Each row of a before or after table is a point. The points were changed in one or more steps. Then noise was added and the rows were shuffled. The steps act on how far a point lies along the listed directions, d1 being the first. Name the steps. A step turns or swaps two directions, mirrors them in a line or flattens them onto one, adds a multiple of one to another, or multiplies one. Angles are multiples of 10 degrees, from the lower direction toward the higher: turns from -170 to 170, lines from 10 to 170 but not 90. Use the fewest steps. Two steps may share a direction if one is a turn and the other turns, adds or multiplies; they go together, in the order done. Otherwise the lowest direction goes first.

Directions:
(1): [ 32 -26 -61]
(2): [-40  47 -41]
(3): [53 51  6]
Before (8 x 3):
[[-70 -12 -36]
 [-38  -6  29]
 [-11   1 -33]
 [-16 -71  -8]
 [-56  21  -3]
 [-69 -51  13]
 [ 44 -22   1]
 [ 19 -37 -14]]
After (8 x 3):
[[  31   -1  -34]
 [ -55   24 -102]
 [ -22   51  -82]
 [  22  -49  -69]
 [   3  -55   30]
 [ -46   17  -25]
 [  20  -48   62]
 [  12  -89   -5]]
Steps: mirror d1 and d3 in the line at 120 degrees; multiply d2 by 2

Directions:
(1): [ 73 -21  31  -4  17  62]
(2): [-36 -16 -40 -31 -48  67]
(3): [-23 -89  42  -3 -16 -21]
(4): [-53  25  53 -37  50  28]
(5): [ 30  23  25 -76 -46 -32]
Before:
[[  60    2  -76  107   21  -47]
 [ -38  -27    5  -33  -40  -28]
 [  58  -52  -64  -10 -101   70]
 [  36   25   39  -59  -26  -24]
 [  67  -15   33   -4    5   56]
 [   6   12  -41   13   -7   23]
 [ -12   35    7   35   36  -23]
 [ -15   -8  -21   20  -24  -72]]
After:
[[   5   12  -14   17   31   70]
 [   2   -9    0   43    7  -48]
 [  75   -1   37   -4    2   30]
 [  34   13   35  -62  -46  -23]
 [ -33  -29   -8  -20  -15   -7]
 [ -82  -44   56   -7   43  -85]
 [ -32   -9   28   37   60   18]
 [ -77  -13   51 -103  -37   81]]
Steps: swap d1 and d5; turn d3 and d4 by 150 degrees

Directions:
(1): [ 32 -19   5  22 -60 -28 -13 -31   3 -20 110]
(2): [-77 -43 -29  40  49 -66  10 -46  25 -15   3]
(3): [ 67 -23 -38  28 -14 -43  32 -40 -63  48 -43]
(4): [-50 -43   5 -83 -71 -45  -9  17 -29   2 -22]
Before (13 x 11):
[[  52   -2  -24   24   33   14   53  -36  -52   30  -66]
 [  25   19   -7  -34    4   48   14   27  -41   30  -63]
 [  32   22   -1   40   20   26   23  -21   -6   -1  -31]
 [ -28  -22  -12   -9   61  -30   20   17  -14   18  -74]
 [  25   20    2   50   68   57    4  -11   28   -8   16]
 [  10  -16  -37   74   38  -37    5  -39    0    8  -18]
 [  14   44  -36   27   52   45   12    9  -37   26  -88]
 [  17    8   54  -24  -36   25  -20    1   27   -6   66]
 [  -4  -27  -14  -31   15  -16    1   -2  -22   37 -121]
 [ -15    5   14    6  -13    2  -14    4   10  -15   37]
 [ -11   33   41  -22  -16   71    2   60    5  -13   11]
 [  99   18  -39   90   57    1   20  -44  -28   24  -22]
 [  25    8   12   23  -27   40  -10   15    5  -11   75]]
After, 13 rows:
[[  89   -5   30   19  -52   -7    2  -40  -15   23   79]
 [ -67   -2    1  -20   92    1    9   38   14    2  -88]
 [   4  -55  -19  -41  -38  -33   10  -16  -49   24  -47]
 [  19    1   -8   32  -13  -15    3  -19  -15    5   18]
 [ -95  -35  -10  -30    7  -41  -14   19   12   -5  -64]
 [ -69  -44   10 -105  -70  -43  -32   24  -18  -22  -20]
 [ -55   20   21  -26   61   44  -24   35   54  -13  -70]
 [ -25  -10   13  -39  -43   -2    7    5  -17  -10  -32]
 [  53  -25  -14   22  -78  -10    2   -7  -34   10   79]
 [ -76  -15   28  -81  -23   23    2   27    1  -29  -27]
 [ -57   13  -15  -55  -15   21  -14   39  -34    6  -69]
 [  10   20   12  -32  -19   57   -9   34   -7   -1   11]
 [  81   14    8   34  -50   20   26   -3  -50   25   34]]
Steps: add -1 times d2 to d1; turn d3 and d4 by 150 degrees

Directions:
(1): [  11  -17 -114   24   20   11   14   -4   34   29  -34   48   -6   73]
(2): [-56 -83 -14  49  18 -44  -7 -30  56 -55  35 -47  10  -4]
(3): [  5  25  25   9  40  21  66 -49 -20  27  44 -42  78  66]
(4): [-66  10 -11 -35 -48 -18 -19 -11   7  81 -33 -84 -30  28]
(5): [ 40 -65  51  -7  -6  43  12  40  41  43  61   2 -65  42]
(6): [ 74 -18 -25 -65  23 -50 -27 -81  19  38  30  -1  -1 -41]
Before, 11 rows:
[[-48  -9  25 -12 -35 -38 -33  27  12  -2 -15 -53  -8 -19]
 [-27 -30  65 -27 -43 -18 -21  32  18  19  10 -47 -45 -33]
 [ 13   0  29  -1 -12   3 -14  21 -15 -10 -12  11 -35 -42]
 [-21  -9  58   7 -16   2 -13   2   2 -23  20 -10 -15 -43]
 [-22  32  41  -4 -23 -12   4  -7 -30 -19  15  -9  28 -28]
 [-55 -11 -29  24 -13  17  26  39   3  -5  -7   6   5  46]
 [-48  -4 -59   7 -35  -6  -9  -6  29  23 -39  -4 -33   0]
 [ -3 -15 -62  32  14 -20 -10 -18  22 -21 -22  27  -4  -8]
 [-12   7  30 -12 -26 -14 -11   0 -16 -36  -4  -4  14 -66]
 [-12 -20  17   7   3 -17 -15   6   3 -27  -4   4 -32 -38]
 [ 22   0  85 -20  -6   9  10   0  -3  20  46 -32  -8 -15]]
After (11 x 14):
[[ 34 -46 119  -7   5  34  34  19  24  28  93 -38 -28  23]
 [  9 -94 114 -22 -31  18   8  45  55  46  82 -59 -74  17]
 [-54  -2 -76  14 -23 -29 -14 -27  27  -6 -46  -4 -10 -21]
 [-16  48 -77   3 -10 -17 -20 -11 -18   6 -78  31   2 -19]
 [-37  20 -66 -10  -4 -25   8 -16 -12   2 -26   5  31   9]
 [ 12 -20  47 -17 -12  14  -7  29   7  27  12   4 -66  -7]
 [ 35 -47  57   5  -5  25  -1  33  12   3  36   6 -60 -15]
 [ 21 -42  71 -30 -44  25  -6  44  14   7  39   0 -50 -35]
 [-13 -58  56 -23 -33 -18 -28  41  40  28  33 -53 -48   5]
 [ 21 -37  98 -20 -27  42  -2  27  22  44  61 -12 -65  -3]
 [  7 -20  63 -15 -29   3   0  18   4   1  50  -3 -22 -15]]
Steps: turn d3 and d5 by -40 degrees; add -1.5 times d1 to d5; mirror d2 and d4 in the line at 60 degrees; multiply d6 by 0

Directions:
(1): [ 58  29   3  -7  23  28  30 -34 -64  35  73 -18  41 -23 -51 -34 -55  -8
 -85   9 -36  -7  11  85]
(2): [ 15  59  21 -28  19 -40 -26 -72   6  15 -27  -1 -82 -11   0 -62   8   5
   5 -59  84  13 -75  51]
(3): [  21   32    5   11  -72  -24    6  -39  -28  -41   12  -21   44   39
   23   42 -106  -29  101  -31   26   18   25   28]
(4): [-41   1   3  -3  20  92  -2 -63 -13 -16 -89 -54 -26  13  11  91 -42  45
 -59  26  25   3   1  13]
(5): [ 24  21  -1 -33  89  -6 -58  51 -27  -4  62  37 -68  14 -36  67 -46  45
  15 -42  22  -6  56 -33]
(6): [-86  -1  21 -13  64  41  -5 -18 -35 -63 -35  46  35  56 -35 -70  19 -28
  36 -35 -14 -50  48  44]
Before:
[[ 21  -1   6   1  -7 -20   2  10   3  11  18   5  -3 -13   9   2   0   0
    8   6  -2  12  -6 -18]
 [  2   1   5  -5   3   7  -5  -2 -10   0  -6  -1   4  -7   5   1  -5   1
  -12   4  -3  -2  -7  11]
 [-32   3   9 -15  56  -3 -32  22 -10 -36  13  46  -6  32 -29 -22   4  -4
   49 -36   8 -28  44  -5]
 [  4 -14  -5  -1   9 -15   0  18   7   7  11  13  -6  -9  -4  -8  21  -5
    2  11  -5  -5  -6 -15]
 [  4  -5   3  -1  11  11 -14   8  -9  -2   2   1   3   9  -1  23  -5   3
   -4   0  12   6  15 -18]
 [ 13   3   0   3 -10   1  -1   5   2  19   2 -11  -6 -19   0  12   5   5
  -19   7   3  -1 -12   2]
 [ -7 -10  -7   3  -7  14   6   1 -10  -6   1  -1  18  -5  -5   6  -7 -12
   -4  11  -9 -12  13   7]
 [ -3  -9  -1   0  -9  -7  -3  13  24   5  -4   5   2  -9  20   6  17  10
    7  12   2   4 -17 -25]
 [ -5  -5   2  -3  11  15   5  -2  -4   6  -6  -1 -11   9  -1   0  -8   2
   -7   7  -1 -13  -6  14]
 [ 10  -5  -3   9 -15   3   0  12   5  10  11  -2   1  -7   0   1  -6   1
    0  10   1  -2  -2  -4]
 [  3   8 -11   5 -25  -8   6   3  12  13  -4  -2  -7 -12  11   3   3  -2
   16   1   7   6 -13   6]]
After (11 x 24):
[[ -14  -18    7    3   14   18    8   17  -11  -11    4   12   26    6
    -3    8    1   -3    2   17  -29   -7   29  -16]
 [  55   54   10  -35   51  -44  -47  -34   18   52   15   -1 -120  -43
   -16  -24   11   40  -42  -42   84   19  -71   16]
 [ -12   -6    1    7   -2   15   -2    6   -2   -6   -2    6    7    7
    -5   -8   -3   -3   10    3    0  -12    9    4]
 [  -2   22    5  -12   -4  -18  -13  -35    2   -3  -20    1  -32   -7
     3  -26    2  -11   17  -26   46   -2  -31   26]
 [   2   -1    4   -2   -9   -1   -6    4   -7   -5   -3    1   10   -3
    11    6   -9   -4    7    2   -3    0   -3    4]
 [ -12  -15   -1   12  -12   21    8   23  -13  -11    7    1   42    7
    -6   20   -7  -11    9   13  -29  -17   34   -2]
 [ -10   -8    2   -3   15   22    7    5   -4    0    9   10   29   -3
    -4  -13    6    3  -18   15  -21  -12    5    6]
 [ -22  -20  -17   13  -13   24   17   31    3    0   -2    6   30   -2
     1   16   10   -5    5   25  -34  -11   25   -8]
 [   6    7    8  -10   28    2  -19   -3   -9    5    3    9  -14    4
   -10  -10   11    2  -12  -15   24    3   -2   -2]
 [   9    0    1   -2   -4   -2    4   -1    0    9    4   -3  -12    7
     5    2  -15   -2    8    3    5   -6  -12   11]
 [   6    0    0   -4   15    3    5  -10  -15    2   10    3    3   -3
   -13   -7   -8   -6   -9    6   -2   -8    0   16]]
Steps: add -0.5 times d5 to d1; turn d1 and d3 by 110 degrees; turn d2 and d6 by -140 degrees; multiply d2 by 3; multiply d4 by 0
